Each row of a before or after table is a point. The points were changed in one or more steps. Then noise was added and the rows were shuffled. The steps act on how far a point lies along the listed directions, d1 being the first. Write out the steps. A step turns or swaps two directions, mirrors them in a line or flattens them onto one, adds a multiple of one to another, or multiplies one. Angles are multiples of 10 degrees, from the lower direction toward the higher: turns from -170 to 170, lines from 10 to 170 but not 90. Use the fewest steps. Two steps may share a direction if one is a turn and the other turns, adds or multiplies; they go together, in the order done. Otherwise the lowest direction goes first.

Directions:
(1): [ 16 -55]
(2): [55 16]
Before, 9 rows:
[[  8 -43]
 [-17 -21]
 [-19   9]
 [ 47   6]
 [ -9 -10]
 [-14  14]
 [ 14 -40]
 [-11  14]
 [  5  -2]]
After:
[[ 15 -42]
 [ 61 -39]
 [-24  24]
 [  8 -40]
 [-14  21]
 [-16  24]
 [-13   1]
 [  5  -8]
 [-24   1]]
Steps: add 1 times d2 to d1

Directions:
(1): [-60  -1  34   5  20  -3]
(2): [ 12  -3  -5 -39  50 -31]
(3): [ -7 -29 -36  45  31   1]
(4): [ -2  30  -4  26 -13 -58]
(5): [-18  53 -35  -7  14  24]
(6): [-32 -25 -37 -30 -31 -16]
Before, 10 rows:
[[-10  29  32 -26   3  28]
 [ -4  20  23   4  -3  54]
 [-17  22 -17 -37  57  22]
 [  6 -30 -46  -6  -9 -53]
 [  4 -24 -41   0 -28 -46]
 [-16  17 -11  23  10 -25]
 [ -5 -12  49  -4 -10   6]
 [-36  -8  -3  -8 -34 -36]
 [  1  25  12  -9  25   0]
 [ 18   4  11 -31 -52 -26]]
After, 10 rows:
[[ 43  52  11  53  -6 -17]
 [  8 -16  16  52   5  11]
 [  8 -54  -5  -9  -5  -2]
 [-17  17  20  19 -25  -6]
 [-32 -33  -9 -48  18  42]
 [-39  35  13  -8  35 -58]
 [-42 -34 -18 -14  18  -4]
 [ 39  33   4  51  -2   6]
 [-29   5  -7   2  -9 -32]
 [ 18 -20 -43  43   0  14]]
Steps: turn d1 and d5 by -50 degrees; turn d2 and d4 by 70 degrees; multiply d4 by 1.6; turn d3 and d6 by -150 degrees

Directions:
(1): [ 12  -8   2 -25  -5 -48  42 -12  13   0   0]
(2): [-17 -19 -13 -27   8 -26 -44   1   1   6 -31]
(3): [ 12  22   0  -7   0 -14   2  13 -60 -22 -10]
(4): [  7 -17 -48  20 -25 -13  -8  13   5 -28  19]
(5): [ 45  29   2  16  -7 -14 -17  20  21  21 -18]
Before:
[[-11  -9  -6 -22   4 -25  15 -12 -29 -26 -14]
 [ 22 -12 -27   8 -25 -20 -12   9  40  -5  -1]
 [  2  26  20 -25   2  -6  38 -16 -39  -2  -7]
 [ -5 -15  18 -13  10   5  31 -21 -11 -16  12]
 [-30 -10  21   8  14  47  -9  -8  -5   1  10]
 [ -3  10   6 -19   9 -15  22  -7 -50 -20   3]
 [-16 -10  10 -29   9 -16  24  -6 -31 -15  12]
 [  2  -2   4   8   6  20   6  -3   6  10  14]
 [ 10   3 -21  21  -2  22   5   1  -6  -9  28]
 [  1 -14 -12  -2 -13   5 -13   6  31  15 -15]]
After, 10 rows:
[[ -9   8  22 -26  -1  -5  61 -31  -7   5   9]
 [-29 -33  17 -14  12  23  44 -35  -7 -23  29]
 [  7  -5 -13   3 -12   9 -35  15  23  17 -26]
 [-34 -33  -8 -36   6 -29  22 -27 -15 -27  -7]
 [-19 -11   6 -32   8 -22  47 -24 -28 -21  17]
 [  4   4   7  13   5  29  12  -2  -4   6  16]
 [ 16  12 -18  23  -3  24  21   3 -23 -19  36]
 [-45 -35   9 -38  13  -8  39 -25 -18 -17  25]
 [ 38   3 -28  20 -27 -18 -36  24  39   3 -14]
 [-46 -15  22   2  17  52   5 -15 -37 -17  16]]
Steps: turn d1 and d3 by -40 degrees; add 0.3 times d4 to d3; multiply d2 by 1.6; multiply d5 by 2

Directions:
(1): [ 30  -9  12  -4 -12   5 -13   9 -26  15   8  -1  23  -4 -16 -40   5  58]
(2): [-12  32 -28 -17  20 -13 -28   4  33  18 -15  -5  14 -37 -26   7  22  14]
(3): [-32 -37  10  -6  -6 -17 -16  43 -24  26 -31  -5   9   6  12   6  26 -13]
(4): [ 22   6  21 -20 -18   8  15  30  16 -32   3 -13  43  -6 -24  -7  11 -37]
(5): [-36  14  16 -13 -60  -8  13 -14   7 -21  -8   3 -15 -27  14  -9  12  21]
(6): [ -5  36  20 -17  32  -8  20  -6 -32  -8 -42  36   3   1  -1 -23  -6  -8]
Before:
[[ -5  -9  -3  -1  -3  -3  -6  14  11 -13   2  -8   7  -7   7  17  10 -34]
 [-12  26  15 -13   6 -16  17 -11 -21 -11 -30  27 -18 -15  -1 -29  -9  14]
 [  1 -19   4 -19  -3  -1 -12  34  -9  -1 -10  -1  27   1 -14   1  24 -24]
 [ 13  -3  24 -22  -4  13   9  18 -10 -31 -14   1  19  12 -12 -14   6 -31]
 [ 15  20 -16  -6  28  -4  -9  10  27 -12  -5  -8  26 -13 -27  20   5 -36]
 [ -4   4  -4   1 -21  -2   5   6   9  -3  -6  -4   5 -14  -5  -1   0  10]
 [ 54  11  -1   9   7  16   7 -12  11 -15  26  -2  10  15 -29 -23 -38  10]
 [ 14  -7  14 -10 -29  -9  -7  12   1  -6   1  -8  28 -17  -6  -9  18   0]]
After:
[[  1   3 -13   8  13  -1   2   9   2   9 -12   0   6   0  -7   7  -8  -7]
 [ 18   4  13  -8   3  -1  -5  13 -15 -10  -8   9  23  -9  -7 -22   6   8]
 [ 11  29   6 -23  -3   5  12 -11   1 -27  -5  19  11  -9 -15 -12   1 -14]
 [ 25 -11 -30  19  14   5  -5 -16  27   0  34 -16 -20  -1 -11  13 -22  -1]
 [ -6   9  -7  -8 -19 -13 -21   1   3   5  -8  -8   9 -31 -14 -10  17  38]
 [ 31   2  18 -19 -24  25  11  11  17 -47  13 -12  22   6 -21 -10   3 -27]
 [-28 -34  12  -1 -60 -10   0  33  23 -12  -4 -25   3   1   4  12   4 -29]
 [ 11  13   6  -3  12  -9   6   1   5 -12  -9   5  18  -4  -2   8   4 -39]]
Steps: turn d1 and d5 by 170 degrees; add -1 times d2 to d4; turn d3 and d6 by 130 degrees

Directions:
(1): [  2 -35  -4  -4 -14 -23  -3  23  -2   2 -32 -24  -6  10 -16 -45   2 -21
 -18  39   3 -17  29   2 -14  -2  42 -29  16 -37   6  13]
(2): [  5  -8  37 -15 -60 -12 -20  26  10   5  -8   9 -43 -26  18   4  26   6
  -7 -36  16 -18  26 -22 -11  -3  -8  12 -13  20  18   7]
(3): [ 32   0 -32  14 -24   0  -9  12 -11 -21   2 -16 -11  49 -28  20  18  -6
   9 -23  39 -24 -18  19  24 -16 -36 -16  13 -23  17  -5]
Before (8 x 32):
[[  8  -2  15  -2 -27   5 -12  -2   4  -6   5   8 -23  -9   7  14   3  -6
    8 -24   8  -6  -5   0   5  -4 -18   0 -10  11   9  -3]
 [  7  20  18  -1 -20  11  -7 -12  -1 -14  27  16 -18  -7  20  40   7  18
   17 -53  13 -12 -21  -5  10  -2 -40  24  -6  27   9 -17]
 [  0   5  18  -6  15  -2   2  -3   5   6   5  11  -3 -11  15  12  -4   9
    0   0  -5  -3  -3 -10   6  10  -7   8  -8   1  -2   0]
 [ 14  -1  35  -9 -47 -15 -25  23   5   0  -3  20 -50 -19  26  -1  21   9
   -5 -26  15  -5  14 -15   1  -5 -20   6  -7  33  18  11]
 [ 14 -20  22 -13 -52 -15 -15  21  -2  -9 -13  11 -30 -19  10   0  25   6
   -5 -31  17 -15  23 -18  -4  -3  -6   2  -3   7  15   7]
 [ 14 -46   6  -5 -59 -36 -10  39  -9  -2 -28 -25 -40  12 -17 -43  23 -18
  -18   8  20 -35  28 -10 -12  -9  30 -23  10 -25  18  22]
 [  0   7  39  -6 -36  -3 -13  10  14   9  -1  23 -16 -32  32  20   4  11
    1 -39  -4  14  12 -11 -11   2 -17  24 -17  28  19  -5]
 [-15 -17  10 -13  17 -10   6   5   2   3 -10  -2   9 -18   5 -32 -12 -15
  -11  38 -13   4  26 -16 -18   7  34 -13  -7   2 -17  14]]
After, 8 rows:
[[ -5  -9  50 -17 -61 -14 -12  18   7  11   4  18 -50 -43  29   0  24  14
   -6 -43   2 -10  17 -36 -16   1  -3  28 -24  43  10  12]
 [  7  31  14   3   7  10  -9 -13   0  -4  27  32 -15 -11  27  28   0  21
   13 -29   0  21 -24  -2  17  -1 -44  21 -12  48   0  -3]
 [ 10   5  -2   2  19  -1   3  -3  -1  -2   6   2   2  13   0  15  -3   5
    3   2   5  -8 -12   2  16   4 -15  -2   1 -13   1  -2]
 [ -4   9   8   1  10  16   0 -22   3  -2  14  14   0 -14  11  16 -15  -3
   13  -9 -11  12 -17   4   6   3 -13   6 -12  16  -6  -8]
 [ 10  28  -6  15   9  16   0 -15   3  -6  19  18  17   9   9  43 -10  11
   18 -35   0  25 -29  16  15  -2 -44  18  -6  15  10 -18]
 [-13  24  -3   5  49  20  17 -40  -6  -8  30  13  29  -3  13  21 -28  13
   18  -2 -23  16 -34   8   8   7 -10  17   3  14 -16 -20]
 [  3  12  18  -7 -10   9  -2 -11  -1  -7  16  31  -4 -28  22  30   8  22
   11 -43  -1  12  -6 -15   6   3 -27  25 -14  34  -2  -5]
 [ 20 -13  -5  -4 -35 -11 -12  27  -3 -18  -5  -9 -22  18 -12   1  19 -14
   -1 -12  35 -26  14  -7   5 -11 -17 -18  -3  -5   9  10]]
Steps: turn d1 and d2 by 70 degrees; multiply d3 by -1

Directions:
(1): [ -6   4  -4  23  20 -25  -2 -60 -11 -30 -13  -7   1  34  15   5  13   0
  14   9  11  34   6 -19  19  13  21 -31 -11  -8  -2  11   1  35  16 -24
   9 -13  -6   1  -3 -44   7  -7   6  -1   6  17 -14   4 -12 -13  11  15
  -8  13  24 -11   9   9  21  12 -10   4]
(2): [ 18 -30   9 -21 -19  -4   3 -10   5 -15   7   4  -4  16  -2 -25  43  10
  -2 -41 -45  -4  13  11   3  23  -6   3 -10  24   1 -13  13 -23  24 -25
  -8  -5   6  17 -29  -1   3   2  11  -5 -11  13  12  12 -22  -1  -6 -38
 -19   8  -4   8 -16  -8  31   6  34  11]
Before:
[[  0   1   3   2   3  -6   3 -14  -4  -7  -2  -1  -1  11   1  -3   8   0
    2  -3  -2   6   2  -2   5   6   6  -5  -2   1  -4   2   1   6   5  -9
    3  -3  -2  -1  -5  -7   3  -2   3   0   1   3  -3   2  -5  -2   0  -1
   -2   3   6   0   2   3   8   3   1   0]
 [  0   3   1   2   0   2   1   4   0   3   2   0  -2  -5   3   3  -4   0
   -1   3   4  -3  -2   0  -1  -3   0   1   1  -2  -1   0  -3  -2  -4   3
   -2   0   0  -4   4   2  -1  -1  -1   0   2  -6   0  -1   2   0   1   4
   -1  -2  -1   1  -1   1  -5   1  -2  -1]
 [ -3   3  -2   6   4  -3   2  -9  -4  -4  -3  -3   0   3   2   4  -3   0
    4   8   6   4  -1  -5   3   0   5  -7   1  -6   0   4  -2   7  -3  -4
    5  -3  -2   0   5  -8   2  -3  -2   1   3   2  -5  -1   1  -2   5   7
    3   0   4  -6   6   4  -2   3  -6  -1]
 [ -6   9  -4   4   6   0  -1   2  -2   3  -4  -4   4  -6   0   8 -11  -3
    4  13  10   3  -4  -4  -1  -6   2  -2   4  -8   0   3  -5   7  -7   4
    2   1  -3  -8   8  -2  -1  -1  -2   1   0  -4  -4  -4   6   0   1  13
    5   0   3   0   6   2  -9  -3  -8  -4]
 [  1   0   0  -1   0   3   1  13   1   8   2   1   0  -7  -5   3  -7  -3
   -1   3   4  -4   0   4  -7  -5  -3   3   5  -1  -2  -2  -1  -2  -6   6
    1   3   1  -1   3   8  -1   0  -3   0   1  -4  -2  -3   4   5  -1   3
    4  -4  -5   0  -1  -2  -4  -2  -3   0]
 [ -2   1  -1   4   4  -2  -1  -6  -1  -1   0   0   2   2   3   0  -2   1
    0   5   5   4   2  -1   1  -1   1   0   3  -2  -3   1   0   5   0  -3
    1   1   0  -1   3  -5  -1  -1   1  -1   2  -2   0   1   1  -3   1   4
    0   0   1   0   2   0  -2   0  -4   1]
 [ -3   5   0   4   3   1   1   3  -2   2  -1  -2   1  -3  -1   2  -8  -4
    0   6   7   1  -3  -3  -2  -5   1   1   2  -4   3   2  -2   2  -5   5
    2   1  -3  -3   6  -1  -1   1  -2   3   2  -2  -2  -1   5  -1   3   9
    2  -3   1   0   5   2  -2  -3  -4  -1]
 [ -1  -1   1   5   6  -9  -1 -21  -4 -13  -8  -1   1  11   6   1   9   1
    5   1   0   9   3  -5   8   6   6  -9  -6   1  -1   0   3  10   6 -11
    2  -4   0   5   0 -13   2  -3   2  -2  -1   7  -5  -1  -5  -6   1   3
   -2   5   9  -5   3   1   9   4  -2   1]
 [  0  -2  -1   3   4  -6   0 -15   0  -8  -3  -1   1   9   4   1   6   2
    2  -1  -1   9   2  -4   3   4   3  -7  -2   0   0   1   1   8   7  -7
    1  -3   1   2  -4  -9   3  -2   2   0   0   5  -1  -2  -3  -1   0   1
   -3   3   6  -1   2   1   3   4   1   2]
 [  2   0   1  -4   0   0  -1   2  -1  -3  -1   5   1   1   0   0   1   1
   -1  -4  -3  -1   0   0  -4   1   0   2   1   1   0   0   2  -3   1   0
   -1   2   0   2  -1   3  -2   2   3   2  -3   0   2   1   0   1   2  -3
    0   0  -1   0   0   0   1  -1   2   3]]
After (10 x 64):
[[ -1   2   1   2   1   1   1   3  -1   1   0  -1   1  -2  -1  -1  -4  -3
    0   2   2   0  -2  -2  -2  -3   0   2   1  -1   3   0  -1  -1  -3   3
    1   1  -3  -1   3  -1  -1   2  -1   2   1  -1  -1   0   3  -1   2   5
    0  -2   0   1   3   1   1  -2   0   0]
 [ -4   2  -3  12   9 -12   2 -30  -7 -15  -7  -5   0  16   7   4   5   1
    9   8   6  15   2 -11  10   6  12 -17  -3  -7   0   7  -1  17   5 -14
    8  -8  -4   2   2 -23   5  -5   1   0   4   9  -9   1  -5  -6   9   9
   -1   5  12  -9   8   6   8   8  -7   1]
 [ -6   3  -2  21  20 -26  -2 -60 -12 -32 -17  -6   2  33  16   5  16   0
   14   8   9  31   7 -18  20  13  20 -30 -13  -5  -2   8   3  35  16 -26
    9 -12  -4   5  -1 -42   7  -7   5  -2   4  18 -15   1 -12 -15   9  14
   -6  14  25 -13  10   7  22  12 -10   3]
 [  2   1   1  -5  -1   2  -1   7   0  -1   0   6   1  -2  -1   1  -2   1
   -2  -3  -2  -3  -1   1  -5  -1  -1   4   2   1   0   0   1  -5  -1   3
   -1   3   0   2   0   6  -3   2   2   2  -3  -2   3   0   2   2   1  -3
    1  -1  -3   1   0   0  -1  -2   1   3]
 [ -3   1  -3  14  14 -17  -1 -41  -5 -21  -9  -4   2  23  10   4  10   2
    8   4   5  24   4 -13  11   9  13 -21  -7  -4  -1   6   1  25  13 -17
    5  -9  -2   1  -4 -29   6  -5   5   0   3  12  -8  -1  -7  -6   5   9
   -5   9  17  -6   6   5  11   9  -5   3]
 [ -4   4   1  13  12 -16   2 -39  -9 -19  -8  -4   0  24   8   0  11  -1
    8   3   5  21   4 -10  13  10  16 -18  -6  -3  -5   7   1  22  11 -18
    7  -8  -5  -1  -4 -26   6  -5   5   0   4  10 -10   3  -9  -7   5   8
   -4   8  17  -5   7   7  15   8  -5   1]
 [ -3   4  -3   2   4  -2  -1  -3  -1  -1  -3  -4   4  -1   0   4  -3  -1
    4   6   3   4  -2  -3   1  -2   2  -3   2  -4   0   1  -3   5  -2  -2
    1  -1  -2  -5   3  -4   0  -1   0   0  -1  -1  -3  -2   2  -1   1   7
    1   2   4   1   3   1  -2  -1  -3  -2]
 [  2   1   2  -2  -3   5   1  11   2   6   4   1  -2  -8   1   1  -3   1
   -2   0   0  -7  -2   3  -3  -3  -3   5   2   0  -1  -2  -2  -7  -4   4
   -4   1   1  -3   3   7  -2   0  -1   0   1  -7   2  -1   2   2  -1   0
   -1  -3  -4   3  -3  -1  -6   0   1  -1]
 [ -3   1  -1   7   7  -6  -1 -16  -3  -6  -2  -1   2   8   5   0   2   2
    2   5   5   9   3  -4   4   2   4  -5   1  -2  -3   2   1  10   4  -7
    2  -1  -1   0   1 -12   0  -2   3  -1   3   1  -2   2  -2  -5   2   5
   -2   2   5  -2   3   1   3   2  -4   2]
 [  4  -3   2 -10  -8  11   2  33   5  17   7   4  -1 -17 -10   0  -8  -2
   -6  -2  -3 -16  -1  11 -13  -8 -11  13   8   3  -1  -7   0 -15 -10  12
   -3   7   3   0   2  23  -3   2  -5   0  -2  -9   3  -4   7   9  -5  -5
    5  -8 -14   4  -5  -6  -9  -6   2   0]]
Steps: multiply d1 by 3; multiply d2 by 0.4
